Rows are points. To make a cloud, some directions were put in groups of two or more. Within a group, all points are equally far from the middle, so they leave a hole (a ring in 2 directions, a hollow ball in 3). The other directions are filled evenly. Then the cloud was stretched, turned, moved and blurred a little. Count the holes, and give their numbers of directions, smallest first.

Cloud:
[[ 0.36 -2.12  2.85]
 [ 2.39  1.50  1.63]
 [ 2.70 -0.07  1.34]
 [-0.58 -1.40 -0.32]
 [ 0.16 -2.51  2.66]
 [-0.71  2.95  3.09]
 [ 0.84  3.45  0.88]
 [ 2.41  0.92 -1.59]
 [-0.99 -1.66  0.21]
 [-1.87  1.64  1.56]
 [-0.06  0.85 -2.76]
 [ 2.48  0.18 -1.69]
 [-1.49  0.53 -0.77]
 [ 0.41  0.96 -2.34]
 [ 3.29 -0.62 -0.04]
 [ 1.30  1.61  2.12]
 [ 0.15 -1.46 -1.79]
 [ 2.15  2.57  0.09]
 [ 1.03  0.70 -3.06]
 [ 0.75  3.71  1.89]
 [-2.70  0.86 -1.52]
 [-2.94  1.50  0.87]]
Holes: 0

Cloud:
[[ 0.81 -2.36  1.52]
 [ 2.68  2.30  0.22]
 [ 0.86  3.82 -1.96]
 [ 0.61 -1.10 -1.18]
 [ 0.42  3.33 -2.64]
 [ 0.86  2.23 -0.41]
 [-2.18 -1.34 -0.82]
 [-0.81  0.99  3.03]
 [-0.45  3.23  0.99]
 [ 0.61 -1.46 -0.10]
 [ 3.21  2.02 -0.36]
 [-0.91  0.65  1.34]
 [ 0.63  3.24 -1.68]
 [ 2.22  1.28 -0.13]
 [ 0.82 -1.84 -0.31]
 [ 0.96  2.89 -0.71]
 [ 4.62  0.54  1.91]
 [ 2.52 -0.52 -1.72]
 [-0.04 -3.09  0.26]
 [ 1.75 -0.88  0.23]
 [ 2.76  0.57  2.13]
 [-0.60  0.48  1.91]]
Holes: 0

Cloud:
[[-1.35 -0.40 -0.57  2.73]
 [-1.70  0.14  0.13  2.25]
 [-1.49 -0.88  0.98  1.98]
 [ 0.60  2.31 -2.31 -1.63]
 [-1.23 -1.37  0.66 -1.98]
 [ 0.56 -2.80  1.51  0.43]
 [ 1.42  2.05  2.84 -0.18]
 [-0.93  0.58  2.11 -1.66]
 [ 0.46 -2.88 -1.51 -1.51]
 [-0.07  2.06 -2.57 -1.38]
 [-0.81 -0.65 -2.69 -1.87]
 [ 3.70  0.10 -1.42 -1.87]
 [ 1.35  3.12  0.11  1.40]
 [ 1.46 -0.93 -0.94  3.48]
 [ 2.71 -0.03  0.91  3.03]
 [ 2.22 -0.94  1.29  2.89]
 [-1.48  0.97 -1.90  1.56]
 [ 0.39 -1.48  0.25  3.29]
 [-1.41 -0.42 -0.42  2.70]
 [ 1.77  2.04  2.86  0.17]
 [ 1.55 -2.82  1.37 -0.02]
 [ 0.29 -2.67  1.58  0.86]
 [ 3.52  1.15 -2.21  0.22]
 [ 1.16  2.04  2.94 -0.39]
 [ 3.22 -0.70 -2.81  0.69]
 [-0.91  0.48 -3.00 -1.25]
 [-0.11 -2.00  1.31  2.15]
 [ 1.98  2.22  2.40  1.00]
 [ 0.60  1.24 -0.60 -3.46]
 [ 3.12  0.34  1.94 -2.01]
 [ 3.27 -0.95  1.93 -0.95]
 [-0.74 -1.99 -1.31 -2.27]]
Holes: 2 (2, 2)

Cloud (53 x 6):
[[-1.13  0.64 -0.82  1.86 -2.01 -1.20]
 [-0.05 -1.09  1.09  2.26  0.46 -0.95]
 [-2.90 -0.89 -2.07  0.35  1.08  0.29]
 [ 1.17  4.42 -2.36  0.86  2.27 -0.57]
 [ 0.22  1.65 -1.61  0.75 -0.95  2.60]
 [-2.98  0.13  1.85  0.93 -1.17  2.28]
 [ 0.87  0.38 -2.06 -0.34  0.10 -1.78]
 [-2.13  3.70 -1.90  1.96  0.96  0.30]
 [-0.32  2.76 -2.45  0.83  1.42 -1.73]
 [-1.15 -0.33  0.88  2.00 -1.52 -0.11]
 [ 3.07 -0.78 -1.62  1.26 -1.51  0.33]
 [ 0.92 -0.10 -2.95 -2.74  2.33 -2.73]
 [ 1.34  0.93 -0.42 -0.46 -0.21 -1.11]
 [-1.39 -1.74  0.23 -1.26  2.27  3.63]
 [-0.47  0.75 -2.81 -1.56  3.66  2.07]
 [-1.04 -0.14 -2.84  1.37 -2.76  2.11]
 [ 2.10 -0.83 -2.87  2.50 -1.26 -1.01]
 [ 0.09  0.54 -1.01  0.46 -0.46 -3.17]
 [-2.81  1.26 -3.51 -1.14  1.71 -0.69]
 [-1.88 -1.39 -3.01  0.06 -0.63 -0.06]
 [ 1.62 -0.01 -0.03 -1.94  0.97 -2.10]
 [ 0.54  4.93 -1.41  0.47 -0.04  0.74]
 [-0.46  2.63 -3.90 -1.23  1.52  1.67]
 [-0.41  1.72 -0.11  0.84 -3.16 -1.64]
 [ 3.14 -0.35 -2.38 -0.63  2.97  3.19]
 [-0.76 -3.28 -3.44 -1.24 -0.01 -0.38]
 [-0.17 -0.32  0.27  2.36 -0.05  0.47]
 [-0.30  0.58 -0.96  0.25  1.03  4.99]
 [-2.43 -0.82 -0.50  1.32 -2.95  0.51]
 [-1.98 -2.61 -1.81 -1.45  0.50  1.68]
 [-1.04  2.36 -2.11 -0.65  1.30  0.56]
 [-1.04  0.25 -1.69 -1.38  0.38 -1.30]
 [ 0.57  2.26 -1.48 -0.01  1.41 -1.99]
 [-2.65  0.86 -0.22 -0.18  2.97  2.95]
 [-0.22  1.39 -3.34 -2.02  3.83 -0.77]
 [-1.59 -0.86 -1.61 -3.04 -0.97  0.03]
 [ 1.68 -1.49 -0.87  0.30 -0.65  0.69]
 [ 0.98 -0.66 -3.59 -0.82  4.11  0.72]
 [ 2.93  1.56 -0.67 -0.08  1.47  2.14]
 [-0.77  1.80 -2.70 -0.98 -1.53  1.53]
 [-3.08  0.12 -1.47 -1.43  2.49  0.57]
 [-0.55 -1.36 -1.56  1.85  1.61  0.68]
 [-2.24 -2.32 -3.21 -1.57 -0.21 -0.15]
 [-1.28 -0.45 -2.35 -0.12 -4.56  0.61]
 [ 0.10  4.65 -0.81  0.81  3.26 -0.40]
 [ 1.27 -1.10 -3.94  0.29  3.15  0.62]
 [-0.27  0.34 -1.87 -2.63  2.97 -1.08]
 [ 0.58 -0.40 -1.08  1.81 -0.95  0.73]
 [-3.38  1.81 -1.41  0.43  2.34  0.81]
 [ 0.94 -0.99 -2.79 -0.67 -1.07 -1.50]
 [ 0.56 -0.54 -2.87 -1.04  2.88  3.92]
 [ 3.06 -1.26 -0.21  1.77 -2.06  1.89]
 [-1.13 -0.05 -3.34  0.29  0.32  0.85]]
Holes: 0

Cloud, 52 rows:
[[-1.47  2.85 -4.66 -2.28 -0.32 -1.05]
 [ 4.43  2.61 -0.26 -1.62  0.76 -1.02]
 [ 2.22  2.45 -2.79  0.58 -0.57 -2.45]
 [ 2.61  0.98 -1.28  2.62  1.18  0.32]
 [-0.11  1.04 -1.89 -0.83 -0.82 -2.46]
 [ 3.85  1.34 -1.87  1.51  1.56 -2.47]
 [ 0.63 -0.37 -0.95 -1.33 -1.29  0.13]
 [ 2.11  1.37  1.59  1.24 -5.31  0.42]
 [-1.52 -1.36 -2.07  1.69 -2.80 -0.38]
 [ 0.31  2.35 -2.21  1.04  1.53 -0.84]
 [-0.63 -0.54  1.00  0.93 -0.65  1.17]
 [ 1.28  2.82 -0.67  1.97  0.94 -2.52]
 [ 0.01 -0.16 -0.51 -2.06 -1.07  0.24]
 [-2.02  0.23  1.39 -0.53  0.16  1.44]
 [ 0.63  0.12  1.53  1.98 -1.08 -2.61]
 [ 1.54  3.27 -1.34  0.03 -1.73 -1.73]
 [-2.66 -0.49 -2.05  0.28  2.03 -1.13]
 [ 0.29  0.17 -0.04  2.91  1.66  0.50]
 [-0.23  1.38 -1.86 -3.09  0.89 -0.69]
 [ 0.27  1.86  0.56 -0.84 -0.87  0.33]
 [ 2.81  1.37  1.11  1.18 -3.45  0.65]
 [ 0.33  1.48  0.32 -1.95 -0.13 -2.03]
 [ 0.32 -1.41 -2.51 -0.83  0.47 -2.20]
 [ 3.39  1.33 -0.73  0.56 -0.61 -0.71]
 [ 3.25  1.44 -0.99  2.74  1.19 -1.80]
 [ 2.78  0.33  0.61  0.32 -1.10 -0.24]
 [-0.27  3.69 -0.28  1.95 -1.42 -1.28]
 [ 0.54 -2.33  2.10  0.36  1.95 -1.13]
 [ 2.87  1.45 -0.21 -2.59  0.42 -0.51]
 [-1.00  0.31 -0.11 -2.55 -2.98  1.28]
 [ 3.51  0.99  0.30  0.11 -1.84 -2.42]
 [ 0.26  1.67 -0.89 -1.06  3.72 -0.38]
 [ 5.72 -0.18  0.58  1.18  1.28 -2.36]
 [ 1.99  1.15  0.01  2.82 -2.75  0.08]
 [-1.22 -0.48  0.80 -2.63  1.42  0.04]
 [-0.82 -0.59 -0.64 -3.71 -3.05 -1.31]
 [-1.00 -2.18  1.72 -1.36 -5.20 -0.09]
 [-1.20  2.20 -0.86  5.03 -1.65 -2.38]
 [ 2.43 -2.19  3.21  2.81 -1.51 -0.54]
 [-0.21  0.67 -2.71 -0.47 -2.41 -2.06]
 [ 3.12 -1.21  2.47  2.80 -1.17  0.34]
 [-3.32 -1.40  1.34  1.20 -3.58 -0.74]
 [-0.27  0.14 -0.21  0.52 -1.31  0.85]
 [-0.15 -0.38 -1.87 -1.43  2.01 -0.47]
 [-4.26  0.35 -0.04 -0.60 -1.57  1.13]
 [-0.01  1.82 -0.49  3.80  1.53 -1.78]
 [-1.35 -0.64  0.25 -1.11 -0.68  1.15]
 [ 0.29 -3.64  2.63 -1.10 -0.54  0.85]
 [-0.02 -0.11  1.54  3.48 -3.03 -1.40]
 [-2.25 -1.16  0.58 -1.30 -2.63 -0.27]
 [-0.38  3.08 -1.22  2.02 -0.87 -1.46]
 [ 1.17  2.97 -1.01  1.68 -2.33 -1.45]]
Holes: 0
